Each row is a point. Examples show where two turns around zero, p and q, send a point. Where does a point land after both, in the order given? Backwards means that the second turn is done in reverse. Each puzzle has new turns, and all numbers are rounded.

Turn p:
[35  0 18] -> [37  2 14]
[ -9 -36  32] -> [  3 -46  16]
[-49  26 -32] -> [-58  23 -16]
[ 13  -8 -26] -> [ 10   6 -28]
[23 50 32] -> [17 39 48]
[-14 -31 -24] -> [-11 -22 -33]
Turn q:
[ 29 -27  18] -> [ 29 -33   2]
[-35  -7 -13] -> [-31   3 -21]
[25 22  2] -> [22 15 20]
[-6 37 11] -> [-12  22  30]
[-56 -53  -4] -> [-48 -38 -47]
[ 43  28 -14] -> [41 30 16]
Where do these land?
p, then q backwards: [ -3 -26  41] -> [ 14 -14  44]
q, then p: [51 44 -5] -> [42 32 43]
q, then p: [ -8 -28  -6] -> [ -3  -8 -28]
q, then p: [-26   3 -21] -> [-28  16 -10]
q, then p backwards: [ 16 -37  21] -> [  6 -43  14]
q, then p: [-30  44 -31] -> [-40  42  21]

Turn p:
[ -4 -21 -10  17   7 -20] -> [-21  -5 -24   3  12  -9]
[20 -7 16  9 19 47] -> [-11  -2  24  -2   4  51]
[ 15 -24 -19  10  -6 -16] -> [-12  14 -27  -8  20  -4]
[  2   1 -14 -61   8  -5] -> [ 33 -13  22 -33  25 -23]
[-19  97  19  27   4 -13] -> [ -8  21  52  53 -59 -39]
[  5  17 -11 -24 -22 -12] -> [ 26  18   3 -10  -2 -23]
[ -7 -21  -9  -8 -11  14] -> [  7  -7 -15 -23  -2  12]
[  7 -18  25  12  -5 -11] -> [  4  -3 -19  25  11  13]
[-20 -23   3  18   4  17] -> [-16 -21 -17  -5 -12  21]
Turn q:
[ 12  10  37 -30  26   5] -> [ 37   3  40  -8 -10  10]
[-24 -14 -25  20  17   3] -> [ -3 -10 -19  15  34 -16]
[ 44  15  24 -11  -6  36] -> [ 25  10   6   8 -35  46]
[ -6 -22  -9  37 -30 -22] -> [-49 -12 -13  18  -6 -16]
[ 17  39  13 -13  11 -29] -> [ 26  -2   9 -25 -35 -22]
[-10 -26 -35   4 -14 -21] -> [-35 -19 -18 -14  21  -8]
[-34  -2  -5  -8  -4  30] -> [ 1 32 -4  6 32  7]
Where do these land?
q, then p: [-18  27  33 -11 -27   5] -> [ 24  17  20  26 -29 -15]
p, then q backwards: [-34  25 -36  27 -23 -27] -> [ -6  42  -3  31 -30 -38]
q, then p backwards: [ 26   1  33 -32 -12 -21] -> [-14  29 -12  -9   8  45]
q, then p: [ -3 -15 -15  40  16 -19] -> [-30 -10 -37   1  13 -12]
q, then p: [  1 -32  -6 -14  16  18] -> [-16 -20  16  -4  12  28]
q, then p: [ 16   9  21 -30  24  18] -> [19 19 20  9 16 34]
p, then q: [ 13 -16 -29  19   5  26] -> [ 15  35   0 -15  25   4]
